Every row gives one point. A path goes straight from each point to the next, and from the last back to the first. The post is the endless flat space through its rows: a point in 2 columns, a line in 3, a plane in 4, and so on, so that a path can go around it. Count how often the path circles the post. Going back the other way cancels.

Post (1 x 2)
[[16  8]]
Path (9 x 2)
[[-44  47]
 [ 52  58]
 [ 18  38]
 [-54  34]
 [ -5 -23]
 [ 59 -68]
 [ 64 -19]
 [ 20 -31]
 [-41  -2]]
Times around: 0

Post (3 x 4)
[[ 10 -26  54 -27]
 [  9   3 -21 -11]
 [ 16  23 -70  79]]
Path (8 x 4)
[[ 52 -51 -35 -11]
 [ 83  16  39   8]
 [ -6  73   3  60]
 [-12   6 -12   8]
 [-61  -9 -39  11]
 [-38  58 -29  60]
 [ 39  66 -34  24]
 [ 75 -28 -10 -26]]
Times around: 0

Post (7 x 8)
[[  70    2  -26   33   54  -22  -77  -23]
 [  42   27   10  -28    8   53   -9  -80]
 [   2  -19   15  -47   10  -78  -70   34]
 [   0   33  -98  -33  -41   89 -118    5]
 [  38  -12   29   50  -29  -44   32  -29]
 [ -12  -25   61  -28   30  -31   -2   62]
 [  45   30  -37  -63   31   36   23  -38]]
Path (15 x 8)
[[  52  -36    4    6   49  -11   20    5]
 [  46  -30  -26  -90   34  -32  -12  -14]
 [  14  -42  -33  -13    7    0  -32   -4]
 [ -54   13  -35   11  -10   15  -20   11]
 [ -20   73  -31   -9   26   32  -30  -13]
 [  50   33  -37  -18   55    2    3   41]
 [  49  -17   75    1   41   -9   -3    3]
 [  46  -48   21    8  -10   59   11    3]
 [  16  -26  -37   13  -67  -59  -30  -30]
 [  75  -58   -4    4  -10   15    5  -80]
 [  95  -35  -14  -18  -24  -37 -109    4]
 [  74   35  -23   14   23   31  -99   19]
 [  -5   58   13  -53  -11  -64  -29   13]
 [  12   39  -17  -28   28    9  -32  -61]
 [ -16   -8  -26  -17   34   81  -38   38]]
Times around: 0

Post (11 x 12)
[[ 13 -55 -64  28  54 -17  54  38 121  39  16 -40]
 [  3 -16 -17  82 -29  55 -22 -32 -39 -50 -74  21]
 [ 21   8  82 -29  -3  49  92  46 -70 -71  65  24]
 [ 23 -43  69 -47  82 -42 -35  16  95 -99   4  37]
 [  4   3  67 -78 -53  27 -82   1  15  11  46  40]
 [ -4 -19 -60  16 -22  27 -84 -45  44 -42  50  56]
 [  9 -39  31  91   3 -62 -37  81 -22  -2  10  59]
 [ -4   9 -26 -53  -6  27  25 -61 -23  18  35 -65]
 [  6   6  58 -22 -80 -49  33 -38  23  21 -31  26]
 [ 11  11 -55 -54 -49 -35   0  -6  36  20 -91  14]
 [ -6 -44  19  48  89 -17  48  20  21  56  35  44]]
Path (19 x 12)
[[-55 -29  25  14  22  24 -18  60 -24 -38 -18  14]
 [-20 -11 -19   6  12  16  46   8  22 -29  24 -33]
 [ 20  19 -25  21 -71 -27  49  65  72  12  -8  58]
 [ 24   6  46  74 -27  23  -4  20  84  40  33  -2]
 [-13  12 -81 -27 -13  48 -17  45  13  -4  12  29]
 [-21 -47  59  32 -15  27   6  85  24 -39  -2  26]
 [  1 -82 -24  32 -78 -36  17 -51  67 -26   3  54]
 [ 22 -30  14  -4  19 -27   0  -4  -8 -21  16  30]
 [ 61  -8  46  11  -8   6 -63  22   2  50 -41  29]
 [ 21  40 -25  32  62  -7 -43 -13  11 -35   9  32]
 [ 71 -46  -6  19 -13  68   8  23  88  -6  18 -15]
 [ 19 -54 -19 -51 -22 -50 -16  11  -7  31 -47  64]
 [ -6 -53 -18 -22 -17 -53   0   6  67 -21   3  36]
 [-69 -28  -1   9  28 -53 -25  13   7 -34   5  51]
 [-52 -46 -27 -13 -32  31  32  30  -4  31  -6  47]
 [  8 -64   7 -53  24   0  -8 -44  54  -8  19  78]
 [ 36 -37 -14  28  33 -40  10 -40   2 -42  54  16]
 [ 56  22  18  59  -2   2  34  -3 -18 -29  11  23]
 [-10  36  60 -12  31 -52  -8  40  38 -27  71  -2]]
Times around: 1

Post (17 x 18)
[[ -15   12   14    9  -45  -37   27  -48  -93   46   15  -44   28   20
     4    8   -8  -20]
 [  25   -5  -17   -1  -21  -24   13  -82  -33   15  -17  -25  -48   -3
    59  -16   18   11]
 [  24  -56   -6   18  -17   16   45  -47  -28  -19  -50   31   20   43
    11   11  -79   19]
 [  24  -29   -2   60   55   37   56   22  -47   31  -20   46   -1   37
    32  -15  -34  -32]
 [  19    5  -47   19   -6  -69   30  -79  -15   51   13   -1    2   15
     1   22  -28  -72]
 [   6    2  -53   20   -5  -19   44  -32   -2  -13   71  -18   52   56
    42    9  -14  -35]
 [  38  -10  -44  -10  -16   38   28   39  -62  -35  -11   34    4   22
    20  121  -56   -5]
 [ -14  -41  -15  -29   -3   10    2   11  -18  -38  -49  -16   -3   21
    40   40  -62  -56]
 [  10    7   -4  -18  -46  -78   17  -53    6   53  -24   13   30   22
    79    3    4  -20]
 [   8  -25  -45   41  -35  -53   24  -43  -16   -4  -66   -4   35   18
    19  -19   44  -14]
 [ -21  -11  113  110   24   -9   44    5   27   88  -39  -51  -21 -115
   -94  -26  -31   92]
 [   5  -21  -26   36   24  -40   24   33  -62  -64  -42   10   -4   14
    48   51 -100   15]
 [  13   33   62   68   11    1   47   45    0   60  -64  -83  -50    8
   -92   19  -63   73]
 [   4    8  -60  -14    6  -18  -16   -9  -44   46    2  -13   40   -1
     0    0  -51   10]
 [  20   -6  -39   68  -57    5   49  -17  -16   48  -14   -5    5  -17
    50  -37  -42  -38]
 [  19    8   91  118   -5    0  -50   33   -1   55  -11  -33  -44  -21
   -80   -1  -55   44]
 [ -29  -10  -32   54  -12  -21    6  -88  -12   56  -44  -31   25   27
    62   34   -2    2]]
Path (20 x 18)
[[  23  -16    6   80   -1  -28    4    3   -7  -45   -5  -34   17   17
    -7   10  -25   21]
 [  18   17    7   71  -19  -27  -18  -44  -12   22   12   32   14  -41
    64   22  -79  -19]
 [  11    5   11   62   14  -62  -22  -11  -40   57   10   70   36  -22
    27  -19   -6   -8]
 [ -66  -27  -19   63    2   -3   -3   -3   45   31  -40  -34   -6  -36
    26   -9    2   32]
 [  -5    7    5   23  -61  -41   73  -10  -89   40   -3   28   66   -9
    18  -14  -12  -27]
 [  40   70  -42   25  -18  -36   51  -17  -22    0  -27  -12   15   45
    -4   31  -86  -32]
 [   7  -11   40   32    3  -22   -3  -34  -68   22    2  -22    9    3
    34  -11  -37   13]
 [  47  -24   28   50  -70  -66   30  -29  -31    9  -69  -38  -57  -48
    42  -20  -24   29]
 [  13  -26  -26   29  -13  -14    0  -10   -2   32  -10    6   19   26
    30   31   13   11]
 [ -52  -39  -25   20    3  -44  -24   62  -29   -7  -24  -43   12   95
    31   48   17  -69]
 [  66  -25    5   34  -42  -28   15   13   11   34  -44  -10  -19    1
   -51  -42  -13  -16]
 [  39  -42   -2  -19   -7    7   -9    0    6   36  -79  -46   22   35
   -27   25  -39   -2]
 [  11  -54  -23   59  -16  -14   30  -67   18   36  -62   10    4   -8
     5   31  -47  -10]
 [   9  -17    6    0   10  -29   59   32    1   10  -18   -2  -39   13
   -10   33 -104    4]
 [ -50   28  -19   34   22    0  -18   19    3   34   14  -23   -5  -26
    40  -38  -23    3]
 [  29   38  -76   -6    4  -71   -1  -65    5  -14  -22   42    8   -1
     9   -6  -35  -13]
 [  38    2  -25    6   31  -26  -25  -27  -38   -8    3   16   -5   52
    64   21  -49    6]
 [  12  -19   24   73   -7  -18   28   29  -32  -15    3  -91    0    7
    28   70  -27  -11]
 [  -4  -57   -3   15   -2  -20   32   -6  -30    7   -3  -25   18   21
    31  -21  -74   11]
 [  23  -75   20   34   31   -3   39  -53   -7   -5  -34  -48  -21  -21
    10   36   17  -27]]
Times around: 1

Post (17 x 18)
[[ -47  -41  -65   35   57  -40   79   -3   44  -38  -24  -91  -41  -17
   -33   20    7   81]
 [  16  -23  -57   27  -30  -10   -1  -14   14   36  -11  -49   42   30
     9   12  -36  -14]
 [ -22   22   33  -39  -61   77    0   31   18   -4  -13   10  -13  -15
   -13    0  -12   -4]
 [  16  -18   21  -21  -83   17  -30   -6  -15  -40   10  -86  -24  -26
     9    2  -19  -11]
 [ -20   -6   29    9    3    2   -2    8  -40   30  -26  -21    0  -85
   -10   35  -13  -24]
 [ -49  -22  -34   64   30  -58   47  -15  -62  -23  -32  -16   -5   20
   -42   51   46   75]
 [  31   40  -34   64  -32  -40  -18   47  -36   10    2   23  -31  -58
    36  -18   10    0]
 [  46   10   -7  -18   -3  -50  -38   61  -22    3   -9  -23   -2  -19
   -39    4   -8  -17]
 [   4  -51  -67   18   53  -41   88  -48   12  -37  -99  -55  -10   10
    -5   40   66   50]
 [ -24  -12 -121   42   13  -73   40  -77   11  -24  -36  -36  -31  -34
   -58   62   47   47]
 [   9  -23  -15  -22    4   42   15   20  -19  -25   58  -24  -28   -3
     5   29   22  -17]
 [  11   -6    7   39   19  -33  -34  -22   -8    0    5   12   37  -41
   -12  -45   37    4]
 [ -11   -1   45  -30  -25    5  -33    2   30   -3   14    2  -65    5
    28   13  -28  -21]
 [  21  -11  -33   32    7   -4  -26   17  -55    7  -14   -1  -37  -11
   -31  -56  -19  -51]
 [  -6    7   47   -9  -63  -16   25   24    5   20   28  -51  -40  -16
   -23  -13   24  -70]
 [  11   10  -13   -8  -25  -64   24    7  -29  -37   18    0   15   -8
    11  -41  -35  -38]
 [  15   23   26  -65  -24   21    4   -2  -30   52   27  -44  -27  -17
    18  -18   -8   12]]
Path (22 x 18)
[[-14  -8   3  10 -20 -67  64  21  20 -16  26 -18 -17  -8   2 -21  13  -9]
 [ 22  -7  42  23 -14 -19  12 -23  30   8  -2 -46   2 -26   4  -2   5  13]
 [ 68   4 -36 -19 -81 -40   4  -1 -36  -4  39 -41 -50 -29  51  18 -22   0]
 [ 22 -40   7  11 -19 -48  57 -12 -72 -29 -14 -68  -4 -37   0  14 -30 -23]
 [ -7 -17  43  23  50 -66  56 -29 -12 -24 -63 -29   9  15 -21  39  17   8]
 [ 29   2 -44  13   6 -23 -35  31 -13 -16  16 -80  39  10 -57  30   0 -38]
 [ -1   3  36 -17   0 -28  17 -37 -31 -58  -1 -41  27 -55 -23  27 -16   2]
 [ 29  14 -13  41 -16  -7  41  28  19 -35   5 -54 -29 -17  -3   2  38   3]
 [-17 -25 -10  39  26  13  19  -2  37 -23  -4 -61   2 -39   2 -38   6  21]
 [-14 -15 -23   4   2 -21 -20  22  33  -3  27 -14 -30 -33 -50 -17  19 -53]
 [ 14 -11  19 -28  36 -38  -3  45 -45  36   9 -48  -9 -92  26  15  60 -16]
 [ 21  -8 -21 -36 -40 -41  14  -7  23   9  18   6 -88   1  11 -23 -13 -47]
 [ 55  -9  -4 -46  26  22  32 -36 -41  12 -47 -24   4 -46   2 -36  20  39]
 [ 44  40 -29  10  -8  -2   4  -7  15  19  34 -42  18 -19  23 -29  -9  10]
 [ -7  11 -22 -11  -3  11   4   2  -3 -43  17  11 -17 -38   8  16  -9 -18]
 [-32  37 -26  -7 -17 -20   7  34  16  32  12 -34 -56 -19 -49 -16 -11 -17]
 [ -5  -9  -2 -25  -7 -43  -3 -13  -6  30  26 -61  23 -40  46 -41  55   6]
 [ 10 -48 -39  -2  -4 -36  58   6 -32  12 -91 -16 -35  11 -34  61  29  17]
 [ 18   3 -15  36   0  12 -25   4   8 -20  30 -30 -28 -20 -36   3 -23  89]
 [ 14  41  10  28  31   2   8   6 -30 -17  43  44  51 -35   9 -22   8  10]
 [-12  -3 -26  -1 -61 -12  -2 -21  12  26 -13 -60  22   0  16  69 -25 -13]
 [-13   0 -83   5 -49 -12  27  39 -29  15  -7 -49  18 -27   7  14 -15  26]]
Times around: 3
